Each row is a point. Examples show where two turns around zero, p and q, send a point. Where does a point land after both, in the order given? Backwards means that the second turn is done in reverse. Each puzzle has new turns, and all numbers are rounded.

Turn p:
[-1, -12, -30] => [-5, -10, 30]
[-19, 9, -31] => [-30, -13, 18]
[-12, -2, 44] => [5, 34, -30]
[32, 6, 16] => [29, -12, -18]
Turn q:
[-11, 25, -1] => [1, 0, 27]
[26, -11, -32] => [-36, -14, -18]
[-13, 24, 16] => [13, 13, 26]
[38, -38, -5] => [-21, 6, -49]
[-19, -24, 11] => [27, -8, -15]
[-22, 24, 10] => [16, 3, 30]
Where do these land?
q, then p: [-14, 43, 7] => [12, 18, -40]
q, then p: [15, 20, 1] => [-16, 7, -18]
q, then p backwards: [4, -27, 17] => [10, 7, 30]
p, then q: [-5, -36, -26] => [22, 39, 4]

Turn p:
[30, -22, 13, 22] => [-18, 30, 28, -4]
[18, 36, -14, -53] => [-23, -59, -11, -22]
[-16, -18, 14, 8] => [23, 14, 9, 4]
[-29, 17, 7, 23] => [16, 3, -11, 36]
[-3, -13, -20, -1] => [2, 11, -15, -15]
Turn q:
[5, -7, 24, 0] => [4, -4, 12, 22]
[36, 40, 23, -2] => [15, -5, -41, 39]
[-34, -4, -8, -14] => [-23, 23, 13, -14]
[-35, -2, -6, -3] => [-28, 13, 12, -13]
[5, -20, -43, 40] => [4, -39, 2, -48]
[22, -6, 10, -20] => [26, 11, 2, 14]
Where do these land?
p, then q: [15, 3, 24, -7] => [-5, -3, 19, 22]
p, then q: [-27, -42, -42, -31] => [46, 44, -28, -21]
p, then q: [34, 21, -36, 6] => [-38, 21, 11, -31]
p, then q: [13, 25, 2, 6] => [-20, -11, 17, -8]
q, then p: [-5, -23, 2, 15] => [15, 2, 23, -6]
q, then p: [-27, -2, 25, 24] => [37, 17, 4, 16]
p, then q: [-3, 17, 25, -13] => [8, -17, 25, 10]

Turn p:
[6, -45, -11, -7] => [20, -29, -15, -28]
[42, 5, 25, 15] => [36, -3, 14, 34]
[-24, 8, 13, -3] => [-17, 14, -18, 6]
[8, -2, -26, -25] => [-15, -27, 15, -14]
[-32, 35, 0, 20] => [-24, 45, 3, 3]
Turn q:
[-17, -14, -22, 26] => [-26, -17, -23, -11]
[2, -19, 36, 30] => [-42, 14, 22, 12]
[-23, 24, 5, -39] => [36, 32, -14, -10]
[28, -11, -3, -30] => [26, -12, 30, -11]
[11, 20, -16, 14] => [5, -18, -13, 21]
Where do these land?
p, then q: [19, -35, 19, 35] => [21, -39, 28, 22]
q, then p: [20, 28, -25, -16] => [38, -17, 18, -6]
p, then q: [-2, 19, 11, -26] => [-28, 4, -18, -7]
q, then p backwards: [24, 7, 29, 11] => [18, 35, 6, 0]
q, then p backwards: [-38, 9, -8, 4] => [-34, -15, 13, 5]
q, then p backwards: [-23, -29, -27, -8] => [-21, -31, -26, -8]

Turn p:
[20, 47, 16, -41, -20, -14] => [-58, -7, -17, -8, 6, 37]
[35, 32, -33, -12, 8, -19] => [-25, -21, -32, 27, 33, 4]
[24, -47, 3, -31, -24, 13] => [8, 45, -43, -15, -19, -1]
[-6, -15, 0, -3, 35, 10] => [18, 22, 17, 22, 7, 1]
[-22, 5, 6, 19, 6, 35] => [24, 0, 30, -22, 14, 5]
[-5, -3, 0, 10, -2, -11] => [1, -9, 3, 3, -9, -9]
[-19, -26, -1, 31, -13, -9] => [22, -11, 8, -9, -25, -30]
[-37, -10, -16, 13, -27, -29] => [-14, -15, 10, -13, -20, -48]
[9, 18, 25, 12, 37, 24] => [21, -3, 24, 14, 13, 41]
Turn q:
[-9, 57, 24, 34, -27, 9] => [-3, 46, 41, 29, -33, 9]
[-21, 4, -10, 46, 14, -10] => [-18, 34, 9, -25, -6, -28]
[21, 2, 6, 10, 1, -17] => [4, 18, -8, 12, 18, -2]
[0, -30, 9, -45, 12, -7] => [16, -48, -8, 1, 23, -4]
[-11, -15, -10, -30, 21, 6] => [-2, -36, 1, -20, 12, 4]
[8, -6, -37, -29, 22, -3] => [2, -19, -13, -33, 23, 25]
[-2, 13, 37, 48, -25, -21] => [7, 47, 12, 34, -14, -35]
[18, -17, -2, -26, 7, 37] => [-21, -36, -19, 10, -1, 22]
[-3, -8, -15, -9, -25, 6] => [15, -7, -15, -5, -21, 9]
Where do these land?
p, then q: [-45, -26, 19, 27, -13, -29] => [52, 5, -9, 38, -8, -21]
q, then p: [-8, 52, -19, -40, 16, 3] => [21, 40, 10, -20, 0, 50]
p, then q: [-2, -23, 3, -24, -1, 22] => [4, 11, 22, 2, 3, 31]
p, then q: [-20, -6, -12, 22, 13, -5] => [7, 10, -7, 18, 20, -19]
q, then p: [35, -7, 14, 13, 17, -5] => [9, -15, 27, 20, 18, -12]
q, then p backwards: [22, -33, 7, 36, -30, 19] => [28, -33, -11, -23, -10, -40]
p, then q backwards: [17, 49, 1, -28, 5, 15] => [37, 15, -14, -13, 39, 16]
q, then p: [0, -5, -14, -7, -8, -21] => [-4, 4, -20, 12, 12, 9]

Turn p:
[18, -14, 22, 12, 13, 21, 46, -6] => [24, 21, -18, 33, 8, -37, 10, 2]
[-33, 2, -31, -15, -33, -26, 8, 8] => [-5, -30, 2, -20, 3, 5, -52, -10]
[11, 11, 5, 4, 2, 16, -15, -21] => [-17, 18, 1, -5, -8, -2, 15, 16]
[-2, -22, -8, 6, 15, 2, -14, 0] => [-4, -3, 5, 13, -21, 8, 9, -15]
[-9, -1, 4, 3, -48, -37, 8, 15] => [4, -52, -8, -23, 17, -13, -18, 5]
[13, -3, 6, -9, 25, 15, -24, -27] => [-26, 24, 12, 17, -10, 10, 22, 8]
[-8, 13, 22, 1, 24, 2, -4, -2] => [13, 12, 7, 12, 3, 18, 11, 20]
[-21, -6, -15, -13, -36, 2, -6, 29] => [-5, -24, -28, -23, 3, 15, -24, -18]
[13, 15, 0, 24, 20, 11, -3, -7] => [13, 23, 12, -6, -14, -6, 19, 8]
[19, 6, -5, -13, 17, -5, 4, 11] => [3, 12, 14, 1, 19, 3, 8, -16]
Turn q:
[8, 9, -21, -3, -11, 1, -13, 15] => [7, -13, 8, -6, -3, -15, -18, -15]
[-15, 7, -4, 10, 5, -13, -12, 10] => [-17, -9, -3, -10, 14, -1, -3, -11]
[-9, -19, -10, 7, -14, 3, -16, 8] => [14, -3, -3, -5, 10, -3, 7, -27]
[0, 15, -2, 14, -14, -3, -8, -20] => [-1, -20, 11, 15, 5, 17, -5, -3]
[13, -7, 3, 10, -4, -4, 18, 14] => [14, 9, -12, -1, 12, -5, -12, 13]
[-9, 4, -11, 17, 3, 24, -14, 13] => [11, -16, 4, -30, 1, 8, 2, -10]
[-6, -9, 14, -43, -10, -6, 76, 7] => [-1, 70, -28, 17, -28, 9, -30, 20]
[15, 5, 50, -21, 29, -4, -15, -36] => [-26, -12, -4, 28, -23, -4, 45, 37]
[2, -5, -19, 10, 16, 1, -16, -12] => [-1, -6, 27, -8, 11, -4, 13, -4]
Where do these land?
q, then p backwards: [-7, 11, 3, -15, 14, 11, 9, -24] => [-7, 3, -2, 5, 16, 3, -26, -19]
p, then q backwards: [-8, 11, 46, -16, -16, 2, 9, 15] => [10, -8, 33, 40, -3, -11, 10, 7]
q, then p: [-1, 6, -16, -16, -13, -12, 7, 23] => [-21, -10, 20, -14, -7, 12, 2, 12]
p, then q: [12, -5, 3, -15, -60, -9, -5, -9] => [-26, 36, 6, -12, 10, -16, 17, -37]
p, then q: [-15, -8, -10, -9, 9, 7, -17, -17] => [5, -14, -10, -6, -5, 23, 0, -17]
p, then q: [6, -44, -13, 5, 16, 6, -5, -28] => [1, -8, -12, 20, 30, 39, -7, -14]
p, then q: [-11, 1, -12, 25, 5, 3, 1, 3] => [14, -9, -5, 21, -7, -7, -9, -4]
p, then q backwards: [5, 10, 1, -11, 16, 13, -14, 20] => [-25, -17, 1, 10, -2, 8, 9, -9]
q, then p: [7, 9, -9, -10, 11, -33, -12, 8] => [10, -24, 19, 10, -9, 17, -8, 12]
p, then q: [12, 10, 7, 61, 17, 10, 28, 8] => [12, -3, -6, 39, 7, -31, -42, 28]
